Rows are points. A path goes straight from each point to the next, and from the last back to the first. The post is the endless flat space through its rows: a point in 2 columns, a line in 3, a plane in 4, and so on, so that a path can go around it. Count how often the path circles the post. Going back the other way cancels.

Post (1 x 2):
[[-4  8]]
Path (22 x 2):
[[-31  33]
 [-34  30]
 [ -8  45]
 [ 32  36]
 [ 30  -4]
 [  4  -9]
 [-22 -16]
 [-52  11]
 [-31  45]
 [  4  56]
 [ 32  16]
 [ 26  -7]
 [-12 -40]
 [-56 -12]
 [-28  25]
 [ -8  42]
 [ 23  50]
 [ 30   3]
 [  7  -9]
 [ 11  -6]
 [ 34  13]
 [ 11  41]]
Times around: 2

Post (7 x 8):
[[-10  18  30  24  19 -51 -41 -29]
 [-12  31 -58 -35  -1  60  17 -29]
 [-13  39  19 -22   8  12  31  29]
 [ -7  25 -37  20 -15  -1 -51  31]
 [-13  37  12  56 -35  12  33 -13]
 [ -1  37 -33  -3 -34 -41  22   8]
 [-14  34  37  -9 -25  37  20 -28]]
Path (6 x 8):
[[  0  65 -28  -6  -3  -3  -2 -10]
 [-64  33  18  43 -17   9   5 -20]
 [-34  21  16   4 -37  -9  13 -18]
 [-36  63 -39 -15 -18   7  -9   2]
 [  8  58 -30 -22  12   0  18  -4]
 [ 36  43 -16  12  10  24  25  25]]
Times around: 0

Post (13 x 14):
[[  21   16  -22  -38   -6   12  -19   59  -16  -21   40   19   10   10]
 [  40   23   58   -2   28    6  -65  -38  -22   11    6   26   25   -5]
 [  10   19  -17  -46   29  -16    3   54  -37    0  -12   -5  -33   -8]
 [  -2   15    9    0  -22  -41   13   -2   50   78    7  -31   36   12]
 [  16   10  -59  -27   41   19  -15   45   12  -37  -12   -1   -1    1]
 [   0    8   -8   22   -4   -9   44  -72    8   65   44   14   10   16]
 [  27    9  -30  -31    2  -19  -25   12   -6  -51   34  -18  -29  -29]
 [  44   20   53    1    0  -34  -21  -14   -9  -36  -15   46    8   31]
 [  10   18  -47  -30  -37   30   -5   32  -28  -28  -21  -13    4  -35]
 [ -20   32   38   23   -2  -22   59  -25   11   50   26  -82   63   33]
 [   2   16  -27 -104   -6   30   11   36   15  -21  -13  -32    1    6]
 [ -14   17    4    7  -17  -34   -4  -50   -7   52   11  -47   35   67]
 [  38   17   42  -25   34  -58  -33  -36  -43  -14   -4   31   87    8]]
Path (14 x 14):
[[ 20  11 -13   3  16  -6  -6  -1  -2  17  11  -7  15  32]
 [  3 -10  -7  -2   5   2 -33   5   5 -32   2 -84   5  19]
 [ -6 -31 -17 -15  46  -4 -12  55  28   7   8  29 -21  -9]
 [-11  19  -1 -52 -20 -26  26  32  -8 -24  30   3  28  19]
 [ -4  43 -20 -51 -20 -29 -19  12  -3  16   8 -44  -7  17]
 [ 23  49   0 -35  32  -5 -11 -23 -33  21  36 -28  -7  15]
 [ 60   9 -27 -23  18  25  -3  -3 -18   8  12  10  12  29]
 [ 23   6  60 -53  11 -57 -31  -8 -29   3 -41 -21 -16  36]
 [-10  -4  32 -42 -30  -7 -33   0  12  13 -28 -49  24 -16]
 [-16  15  14 -30  25  -2 -31  14  14  -6   9  15  11   6]
 [-23 -12  27 -59  12 -17  18  22   6   0  24 -20  47  -1]
 [-39  31   2 -40  15  22  37 -20  11  26  11 -27  -3  -1]
 [ -3  45 -64 -33  12 -17  -8  12 -14  19  45  18  19  -1]
 [ 41  46  15 -19  -7  -2 -30  11  16  -3   1 -44  33  -1]]
Times around: 2

Post (17 x 18):
[[-10  16 -11  19 -11  19  30  16 -32  31   8  62 -11  52 -17 -36  -9  -6]
 [ -2  23 -16   7 -45   6 -36  31 -23  10  13   4   1  -1 -19 -27 -23  -9]
 [ 16 -22 -41  18  -9   2  15 -53 -38 -47   2   0 -55  58   5  -1  19  20]
 [  7 -19  84 -47  20  -1 -10 -11 -12   1 -35  30  26 -34  37  32 -17 -20]
 [-17 -21   5  42 -36  -1  66 -31  21 -50  51  10 -43   3  -7  22  46   6]
 [ 17 -13  -6  44 -35 -10  -6 -32  18  12   3  31 -63  15  33 -26  28  43]
 [-17  10 -31 -15 -26  61  20  -5   3  15 -10   4 -21  31   3  -6   1  52]
 [ 14  -8   2  36  34  15   9  46  12 -21  29 -11 -68  36 -10  14 110   8]
 [-25  -5   6  -2   9 -29   7  62 -37  23 -59  17  43  -2 -45 -58 -16  34]
 [-31 -12  29 -11  54 -50  -4  49  45   7 -22  -7  43  11  39  19 -23 -45]
 [-10 -23  53 -12  27  14 -20   0  37  11 -78  10  48 -22 -11 -21  -5 -79]
 [  7 -31 -30  70  51  41   8 -34  -5 -13  44  18 -47 -20   6  24  33  23]
 [  0 -31  67  88  53  26  -2  53  -2 -11  22 -43  -7  50  -8 -34  38  17]
 [-21 -29  26 -28  18  -5 -43  56  11  14 -21  44  13  30 -64 -53 -48  17]
 [ -5 -32  47 -67  30 -14   5 -51  10  56  -7 -14  20 -36  10  -8  -6 -39]
 [-29 -23  56 -22  -3 -25 -18   1  -7  66 -70   0  -4 -24 -24  35 -46 -41]
 [-19 -46  34 -30  15   0  19  38  -1  22 -35  -4 -19 -33  28 -26 -40 -52]]
Path (20 x 18):
[[ -2   6   6  -6  14  -6  25  -4  12  42 -23 -24   6 -24 -36 -29 -34 -41]
 [-27  17  47  -2   4  17 -25  31   1  30 -13 -10  11   1 -37 -34 -30  17]
 [-29 -10 -17  32  14  29 -12 -20  32 -15 -28  26 -28 -19  -6 -67  45 -49]
 [-15 -24  28 -32  -7 -11 -19  45  27  16 -11  27  -7  28 -10 -32   9 -10]
 [ -1 -31 -12  15   7  21   7  46 -23  14 -22 -41 -21  51 -16  -9  34  -3]
 [  4 -15  -8 -25  19  14  14  38 -33  18  11  32  -3  26   4 -17 -35  -8]
 [ -2 -41  35 -13 -16  12  15  -5  -5  35  15  35  35  20  -3 -23 -14 -36]
 [-33 -20  28 -29  13  27   8  41   5  48  -6 -44   7   2  17  11  39  15]
 [ -1 -19  17  -7   2  -7  26 -24  13  25  21 -21  26 -29  11  10  23   9]
 [ 13   0 -22  14  24   8  11  -5  58 -13 -32  -3  -4  50  24  11  22 -15]
 [ -5  54  25  24 -13 -14  15   3 -19  13 -25   7 -10  31   0   1 -17 -34]
 [ -7  24  25   6 -19 -24 -16  -5   7   5  13  31 -11 -30 -31 -12  47 -34]
 [-41 -27  35  15 -17  10 -21  24  -7   1 -15  34 -13 -10 -23  -5  27  27]
 [  0 -62   6 -57  39  16   2   1   7  21 -14   8   8   4  50   1 -45 -37]
 [ 29 -28  22  41  29   0 -27   0  34  39   0  -6 -21 -17  26   0  -3 -55]
 [-27   0  -5 -40   9  -9  33  60  13 -30  12  26  -1   8 -10  -3 -23 -64]
 [ -8  28  10  20 -18  -2   4  -6 -65  41  15  32 -43  -2 -50 -39  15  -9]
 [-71 -53  11   5 -24 -24  -4  13  35 -33  -4  17   2  18 -11 -53 -17   6]
 [  1 -37   6  28  52  23 -39  -6  36  10 -34  27 -14  -1  11  29  30 -21]
 [ 14 -52   5  13 -18   0  13 -50 -25 -28 -15   5   1   9 -31   4 -22   7]]
Times around: 3

Post (17 x 18):
[[-14  17   7  23 -18  49  -1  -2 -20 -40  -2  -8 -14   6 -15   4 -49  -1]
 [-18  21 -32   6 -29  24 -50 -16  -8 -17 -26  40  55  10 -14  41  66 -29]
 [-19   4  19 -31 -70   4   2  21   7  33 -31  21  24 -12 -26  32  13  18]
 [-20  34 -16 -59 -46  -1 -33 -50 -52 -46  11  33 -44  27  15   4  31 -15]
 [  4  20  73  41 -29  -4  -5 -32  23  -7  40  24  27  -6  17  40 -21   6]
 [-25  27   4  10 -31   4  -4 -10  -9 -65 -21  45 -72 -11  48 -74   5  35]
 [ -1  26  -4 -18  40  40  61 -38  -8  32 -26  24 -22  42  22  31  31 -13]
 [ -5  28 -18  25 -47  17 -48 -48  17 -25  -8 -28  -8  54  -7 -86  33   4]
 [-26 -24 -14  -2   2  26 -31  76  -2  32 -11 -11  75  11  20 -57 -43  23]
 [ -6  25  58   9  -6  15 -49 -14  -2 -25  -1  42 -10 -14 -20 -55  -6 -17]
 [  5  11 -10  14   9 -43  20  -2  30  11  37 -45 -53  16  -7   9   6  18]
 [ -9 -29 -53  -8   4 -19  29 -49  26  15 -55 -24  21  74  15  29 -36   1]
 [ -5  12  22 -24  28  -5  62 -83 -45 -37   3  17  28   0  17  -6  21  50]
 [-14  52   9  17 -34  15   7   4  26  22 -66 -40  29   9  33 -39  36 -76]
 [-30   4  16  21  13   7 -27  14 -67  28 -26  30  56  21   4  -6  24  34]
 [-24  -2 -22  29 -63  28 -55 -39  -8  36  -6 -26  62 -43 -26 -21 -15  -2]
 [  9   8  51 -18  41  -6 -28   7  39 -10 -12 -20  -2  19  65  31 -29  47]]
Path (19 x 18):
[[ 14   0 -24  -8 -28  24 -11 -31 -14  -4 -37  50  -8 -29 -38  -9   7 -24]
 [  0 -18  32  -1  18  27 -30 -27 -17  28 -54  -5  42  -6 -11 -18  11  28]
 [-20 -16 -10  27 -37 -40 -58 -10  20 -23 -15  -7 -21  59 -41  11  21  -1]
 [-15 -18  -4  12 -70  29 -14 -34 -43 -27  -4 -15  14 -20 -47  -7 -12 -17]
 [ -3  -2  -4  -3  -7 -16   1 -24 -28   0 -15  -5  14  38  16  14   5  10]
 [ 29 -18  12 -27  33   6 -12 -21 -10  23  -6  24  23  10  60 -31 -31  22]
 [ 11  25  28  18 -17  37   2 -12  37   8 -25 -12  -7  23  43 -17  26 -14]
 [-48 -16  26  -5 -40   2  62 -33  -6  13 -28  24  20  56  20  27 -16 -35]
 [-18  15  13   1  -8  53 -32 -18   6 -10  -2  32   4  32  -9   4  -1  11]
 [-16  31   7  -2 -52  11 -11  -6  15 -28  -5  -2  18  -1   0  15 -16  16]
 [-40  15   1 -25  -1 -10  10 -24   3 -14  15  20  60 -11  16  11 -12  47]
 [-15   5   5 -16 -43  39  48 -46  38  -9   0  -9 -12  78  -4 -29 -40   5]
 [ -8 -18  25  20  -7 -15 -42 -28   2 -24 -43   0  20  39  -7  32  35  23]
 [  4 -15  23 -13 -13   3  19   9  -8 -25  12  49  20 -10   5   6 -10   6]
 [  8   6  70  13  -5   3 -19 -23 -53  10 -48   2 -19  17   7 -28  54  23]
 [-53 -43 -45   5  -6 -33 -26 -12   2 -15 -41 -12 -13  14  34  -4  41  39]
 [-46 -11  30 -29  19  40 -23 -11 -27  -4 -42  12  31 -17  -4  32 -20 -26]
 [ -9  -3   0 -44 -26  13 -49 -50   6 -23   1  27  29  19  32 -18  17 -37]
 [ 11  10   8  13  -2  -2 -24  32  -4 -15 -29  35  17  32  23 -33  38  20]]
Times around: 0

Post (17 x 18):
[[-23  48 -19  12  11  -1   7  57 -18  56   6 -44  61   9   2   8 -42 -35]
 [ 15  35 -11  -2  -7 -30 -37 -15  16   6   9  -9  -9  27 -28   7  48 -16]
 [ 49  20  22 -52  13 -56  -4  14 -37 -10 -13   0  -8  17  40  17 -36  25]
 [ 13  37 -23 -39  -2 -33  26  31  32  -1  21  10 -25 -27  68   9 -15 -73]
 [-88  19  -7 -32 -34  20 -21   4 -12  17 -13  -5  48   1   6   3   6 -19]
 [  1 -31 -24 -20  10 -10 -16 -18 -17   0  48 -40  -4 -23 -31   8  -5  12]
 [ 34 -40 -39 -22   1  14  18 -43  12  23   9  10  -1  18  -4  27 -15 -13]
 [ -4   6   3 -20  20 -48  36  16  41  -8 -35 -41  18  13 -57  48 -19 -12]
 [ 28  19 -10  -8  26  41   4  39  24  11 -17   5   5   4 -60  33  -8  16]
 [  5  13 -24   3  -9  15  48  -3  -7  20  46 -18  -1 -52  48 -16   2  46]
 [ -1 -15  -5  38   2  -2 -16  13   6  18 -37  -4   8 -23 -20  53 -28 -17]
 [  5  38  24  -8  41 -27 -39 -14  -6  31 -18   2 -41  13  -6  -7   5 -47]
 [-66 -37 -27   3 -39  13   1   2 -44  49 -15  19  19 -45  18 -74 -55  25]
 [ 58  -1 -16 -29  36   8 -19  50  51  29   8  16  -1  -8  73  25   8 -31]
 [ 49   5 -11   3  11  30  32  36  10  11  18  21  15 -43  27  26  83 -24]
 [-36  41  -7  -8  23 -44   0  15 -24 -52 -25 -13  64 -34  -2  14 -16  17]
 [  3 -45 -80 -55  10   3   4   3  10 -15 -61 -14 -10 -39  18  51  -6 -22]]
Path (6 x 18):
[[ 47 -40  -5 -23   4 -29  60 -38 -10   8  -3  26  22 -60  11  35  -6 -17]
 [-30  26  16 -13 -11  -8 -52 -16  -7   5  -7 -39  21 -15 -20   1 -50  55]
 [  9 -60 -47 -12  23 -21  18  -6 -32  -2 -14 -34  25 -23 -20   6  38 -45]
 [ -1  38  -7  -5  41  17 -13  21  41  -4 -22  37 -18  23  46  42  21 -30]
 [-26 -20 -29   0   6   9   1   2 -25   6 -26  -5  -5 -17  11  11 -14  -9]
 [-25  18 -35  -7  48 -13   8  36   7   5  30   1  61  -4 -23  33 -30 -27]]
Times around: 1

Post (17 x 18):
[[-11 -11   8 -16 -13   9   2 -11  25  63 -57  19 -11 -31  38  25   6  20]
 [ -6 -16  26 -42  44   8 -47  10  12 -23  13 -14  39  43   9  12  81  -2]
 [ 12   6  -4  -8  14 -38 -29   8 -18   3   3 -64 -24  -7 -52 -33 -19  23]
 [ 14   6  10  27  32  -2 -11 -19  -3 -35 -41   4  40  -3   1   9  28  91]
 [ -8  23   1  43  30  14 -30 -33  41  31  -2  24  50  11 -14 -13 -18  47]
 [ -3  -9  -3 -17  18  39 -11   8   0  20 -24  34 -42 -52  -7  15 -65   6]
 [ -1  20  -1 -17   1  -4   4  33   5  10 -40  16  65  -1  32   8 -35  37]
 [ 12 -44 -15  -7 -28 -21 -23  -3  -8  -3  43   1 -25  -1   5   5 -44  33]
 [ 44   0  15 -13   7  -6   1   6   7  23  17  15 -13  -5 -28  47  35 -25]
 [ -5  15 -31   3  24   9 -46 -55 -30 -35 -19 -74  30 -29 -26 -11  34  -9]
 [ 25  21 -13 -55  26 -37   4  18  27 -49 -18  34  18   4   5  16  35 -14]
 [-28   1  -8  21 -13  31  59 -28  14  18 -11   1  26  17  -1 -14 -25  32]
 [ -4  10 -13  13   9 -17 -15  39  40 -36  33   5 -20 -38  -4  12 -28  25]
 [ 18  12   7  26  25 -21   2   3   7  10 -10 -14 -14  28  15   4 -13 -40]
 [ 10  -6  36  44   2  25  -9 -35  50  -3 -22  20  63 -42 -24 -18  30  -9]
 [-58   3 -12  -1  -3  19 -58  16   3 -59   5 -25  39  34 -43 -18  14   7]
 [ 48  15  -2 -40 -35 -32  -7  72  -9   7   8  49 -30 -28  30 -16  18  43]]
Path (16 x 18):
[[ -2   5  18  13  11 -43 -21   5  22 -18 -27 -38  -6  -9  43   2 -34 -30]
 [ 24  10  27  23  13  26  26 -45  15   5  -5 -65  62 -11 -28 -12  29  26]
 [-56  27 -11 -22  16   7  -7 -10  22 -14  -8 -35 -17  44 -25  35   9 -12]
 [  3   5 -37 -48 -41  27  37  27 -18 -44 -29  -2  53 -11 -24  20 -27   5]
 [-15  23 -42  -1  73  57  11  -9  43  27 -35   9   6 -34 -62  30 -44  -2]
 [-38 -34  20  14  -5 -29 -11  20  57 -23  28  30  27  -7 -35 -45  38  75]
 [ -7 -22  59  19 -24  31 -40  18   8  17   5  24  43 -26 -65   9 -18 -14]
 [-18  -7  33 -30  22 -14 -41  17 -13   2   1  -5 -27 -29 -31  31  15 -32]
 [ 27   0  30 -16  -5 -18  -6  14  15 -27 -24  29  37  -8  25  36  38  48]
 [ 31 -27  38 -19  27  34 -78  13  -5  -5 -47 -29 -22 -58  -7  21   1  87]
 [ 12 -28  -4  26   7  11 -66  32  41  -3  -3  29  23  -4  -1   6  -2   2]
 [  5  40 -43 -26  27 -12 -48  69  -2 -19 -10 -11   3   6 -29 -51   7  60]
 [  9 -14   7 -20 -21  -8 -25  -6   1  35  -3 -53 -34  18   0 -15 -46  23]
 [ 15  39  -8  -8  62 -20 -24  31 -23  -4 -16 -56   3  24  10 -59 -27  62]
 [ 21 -42  12 -21   6   2 -31  29   7  11 -30  66 -33  -5   6  10  47  24]
 [ -5 -16   0  10 -26 -38  -4 -11  -6   5  -8  31 -13  30 -50 -10 -34  56]]
Times around: 2

Post (17 x 18):
[[ 10 -78 -10  46   5 -66   2   9 -41 -36  -2 -52   2 -45 -50 -12 -69  65]
 [  9   1  29  28   0   7  17   3 -28   2  49   9   7  -5  17  18   4  44]
 [-62 -14  12   1  -7  36  -9  44 -13  -7  -7 -13 -26  12   1  17  18   9]
 [-29 -43 -12  13   4  -4 -39  22 -19  -5  16  -2 -46  -4   3  26 -13 -26]
 [ -8   6 -28 -27  -5 -11 -35 -24 -12 -16 -29  45 -20 -43  35  34   6   8]
 [-20 -13   7  13 -14 -11   9  -4   7 -17  35 -17  18 -14   2  33  -9  14]
 [-18 -19  16  22 -25  17  48  18  16 -25  -4 -31  -5 -11 -26 -25  41 -23]
 [-16  28  -9   3 -22  -7 -11  17 -18 -12  45   6 -12   5  33  24  10  39]
 [ -5  67  51  18 -31   4 -30 -29  17  -1 -15  27 -18  24 -19  36 -16  -8]
 [  7  18 -43  19   5  21 -36  -1 -12 -15   5  13  18 -46  14  21   3  50]
 [ -5  24  41  -2 -46  34 -38 -18 -22 -22  -6  25 -17  60 -45  67   7   5]
 [  1 -19   8  16  -2   8   1  -9  25 -39  18  39  -1  -5   8  15  16  30]
 [  7  -9  22  15  -3 -45  41 -44  34 -13 -23  10  15  26 -21  -2  51  16]
 [-14 -43  -8 -28  23  27   1  21 -12 -67 -48  25  -2  53 -24 -52 -12  -9]
 [ 20  -6  -5  34 -15   9  46  31  -9  -3   1  30  36  28  30   5   3  39]
 [ -2  -6   7   2  -3  11  32  -2  12  25  14  13 -10 -16   9   4 -25  29]
 [-16  55 -18  24   8  10   1  14 -21 -11 -13  50  -3 -25   3  37  -3  34]]
Path (26 x 18):
[[ 13 -19 -58  -1   7  10 -11  34  -4 -46 -18  36   6 -46  21  -8 -19  -2]
 [ 42 -42  -9 -36 -14  -6  31 -30  24 -30  80  48 -26 -49  54  54   5   6]
 [ -4  -3  28  19 -29  -6  -3  24  -3  -6 -50  37  25  39 -34  34 -15  70]
 [  2  -4  17  -4 -38  16  -4  10 -59 -12  -1   4 -19  29 -59  44  12  44]
 [-16   1  23   0  -2 -26  12 -14 -32 -49  44 -60  33 -39  -5   6 -11  48]
 [-15 -11  16  42  -9 -32  87  22 -20 -71   6   2  34  32   7 -22 -25  76]
 [-72 -50 -43 -24  23   1  23  14 -20  34 -63  41 -13   1 -13  25 -35 -15]
 [-59 -21  28  51   1   8 -11  14  23 -27 -15  29 -21  21  -5  10  38 -20]
 [ 26 -35  26  36 -54  36 -21 -38  28 -23  19 -11  12 -27   0  45  37   1]
 [-27  15   1  22 -29 -34  -9  30 -30 -29  35  -5  -1  21   7  74 -24  -2]
 [ 10 -59 -15 -15  16 -15 -35  -3 -47 -77   1  28 -36  -5 -11 -20  45  -7]
 [-24  18  -3 -22 -47  18 -27  36  -9   3 -45   1  32  65  -4  -3 -58  28]
 [ 48 -12  28 -15  -2 -18  40 -16 -62  -7 -28  31  10 -46  11 -14   7  45]
 [ -4 -31 -11  -6 -17  -1  -8  24 -22  16 -49   2 -28   7  -7  15 -27   4]
 [ 21  32 -24 -44 -55  11 -20  -6 -42 -34  46  22   7  37  -8  27 -27  35]
 [-13 -10  18  14  18  14 -64  12 -28 -40  18  58   2  29   8   0   2  24]
 [ 44 -54 -18 -10 -32 -18  34 -41  25  31 -18  -1  58 -55  -7  46  -9   1]
 [ -1  31   9  28 -16  -3 -14  13 -47 -13  -9 -13   7  18 -14  51 -10   2]
 [-11 -13 -25 -12  12  -9  13 -25 -16   7 -49  38 -66   8 -11   4  37 -26]
 [-15  20 -66 -27   4  26 -31  -5 -34 -19  -9 -15  15 -12 -16  -4 -13 -24]
 [-10 -27 -13  23  13   0  20   9 -20 -20 -26  40  14 -16  27  25  22  35]
 [  9  66  40  -9   5  29  73 -35   6   5 -32  13  25  43 -41  -3  24  49]
 [-44 -20  33  21  33  12  52  33  38 -30 -30 -18  19  22 -93  23 -37  -1]
 [-36  19  49  16 -55   7 -14  10 -31  36   8 -11 -15  13 -47  44  -5  38]
 [ 10  -2 -81 -24  17   7 -13 -44  -4 -18 -70  74  -5 -35  -8  15  23 -26]
 [  3  -7 -25  -1 -18 -11 -27  -7  -7  39  -1  42  13 -10  12  21 -39  49]]
Times around: 0

Post (17 x 18):
[[-33 -19 -10  16  26 -22  -1 -52   1 -13   7 -34   2 -28 -24  15  35  30]
 [ 54  -7   2  19 -17  13  18  21 -44  -8  -1  22  19  13  16 -25  16 -22]
 [ -1 -20  -3  11  -7 -23 -32  36 -22  11  -7 -20 -27 -23  43  29 -21  39]
 [  3  21  -3  34  18 -23  10 -62  20 -42 -21   5   2  -2 -10  40  37  43]
 [-38  -9   8  34  11  17 -30 -39   5  14 -10   1  -6   4  -7 -10 -12  33]
 [-27  27   5  -6  40  23  -5 -69  32  -1 -23  -3  18 -35   1  20  46  25]
 [ 16 -35  12  15 -15  -4 -11  44 -38  23 -47  16  12 -27   6  13 -47 -29]
 [ 50 -33  -7  31  14 -27 -32  37 -19  31  16   0  -8  -6  26   8 -50 -67]
 [  5 -29  32  25  15 -14  -3 -12   4 -31 -11  31   3  24  24  -5  41 -38]
 [ 21 -21  -1  19   9 -14 -17 -55  17 -34 -37  -7 -13  -6  -8  -8  68  21]
 [-17 -10  10   4  17  -4  12  30  14   5 -22 -13 -14 -15  13   5 -58  43]
 [ 33 -49  -9  44 -41  -1  -3  -1  -1   3  15  15  14 -13  41  -3 -11 -22]
 [ -9  -5 -27  30  12  -2  -6  31 -23 -28 -21  -6 -13 -48  11   1 -57  16]
 [  5  -9 -37  19  -6  22   6 -33   5 -19  -4   1  -6  36  -9   8  61 -24]
 [  8 -28 -11  -9 -14 -30 -23  31 -31  16 -14  24  12  17  52 -19 -55  -5]
 [-12   6  -1   1 -15  13 -27 -46  22 -32  -2 -19  15   2 -25  11  50   5]
 [ 25 -49  18  -3 -34   4   1  18 -51   4 -20  -8 -22 -18  57  -5 -79 -15]]
Path (30 x 18):
[[  13    3  -32   28  -10  -23  -39  -15   29   -1  -15   36   21  -21
    41   17  -45  -31]
 [  67   -3  -23   34  -30  -45   -7  -18   12    5   15    6    4  -59
   -18   48   -7   -1]
 [ -12  -55  -39  -15  -47  -16  -32  -15   18  -12   -4   12  -29   74
     6  -18  -18   26]
 [ -15    7   -5  -21   44   14   33    2  -25   41  -25   15   13    0
    -9   17    2  -33]
 [ -22  -34   10   49  -11    1  -24 -116   62   12   37  -10  -21   69
    40  -14   10  -38]
 [  -7  -12   14   21    5   10   -7    0   -5   14  -17  -20   42  -33
     2  -17   21   30]
 [  50  -31    4   62   27    0   34    9    0  -55  -33   32   13  -30
    -4   11   12  -51]
 [ -19  -64  -11   39    1  -24  -87   32  -49  -13    4  -30  -44   27
   -48  -26   -4  -16]
 [  33  -28   67   30   -6   30   50  -32  -33   -6   -8   47   -1   13
    -2  -36   -8  -27]
 [  54  -12    4   78  -65    9    2   38   25 -100  -12   27  -15   -3
    22  -18   28    6]
 [ -27  -33   19   30   31  -37   -4  -27   -6   -1    8   31   24   24
    82  -15   18  -43]
 [ -19    1   44   17   28   28   -8  -38   23  -33  -32   23   50   -5
    37   13   26   -8]
 [  -6  -27  -33  -10  -11  -13  -11   31  -40  -20   17  -22    0   38
    -2   15   11   15]
 [ -49  -47   67    3    6   17  -41   13   20   33  -48   33  -20    6
     4  -12  -51   -7]
 [   4  -25   14   36  -28    4   20   -5  -11   20   -2   24   -6  -24
    32   -8  -66  -36]
 [  -1  -21  -16   18   21  -53  -44   -7  -22    2  -22  -46    6  -75
    -3    1  -20  -16]
 [  63   -9   -9   46   33  -24  -24   -9    9    5  -43  -19  -13  -24
   -23   54   24  -34]
 [  33  -56  -53   54   -4   -5   -9   15  -32  -11  -12    6   -5   13
     1    5  -20   -3]
 [  22  -12   23   15   15  -25    9  -12   22  -26   20   11    7   17
    11    5   32    1]
 [ -13  -15   59   16  -35   14   38  -72   16  -40  -29   45    4  -13
    28  -20    9   66]
 [ -24  -15    6    6  -20    2  -50  -50    0   -2  -52   12  -10    6
    28  -12   27   37]
 [  27   22    9   41   53  -29   -3  -29    3   -3   -6   -3   16  -61
    37   20  -12   10]
 [  -6  -54  -56    1  -63    2  -23   15  -16   27    3    4   18   40
    56    5    9   20]
 [  18  -22   40    7  -16   29   -8   39  -10   17  -22  -53  -26  -33
     6   -1   -3   52]
 [  -3  -19   25   14    5  -15   16   -1    5    3  -35  -12  -19  -28
    31   22  -14   24]
 [  35    2  -66   15  -60  -22  -63   10  -37   33   20   -5    1    2
    -8   -8  -25  -37]
 [ -17  -44   -5    0   -5   -5   52   33  -36  -28   12   32  -11   50
    -3  -61    0   16]
 [  33  -24  -28   -8   34  -13   14   51  -54  -40  -45  -23   -9  -49
   -22   16  -57  -15]
 [ -26   55   35   40   22   36  -13  -44   26  -31  -30   34   22   59
   -32   11   -2   14]
 [ -24  -51  -26   34  -39    0   22    6  -33   -1  -18  -31   30  -41
    27  -17  -68    9]]
Times around: 2
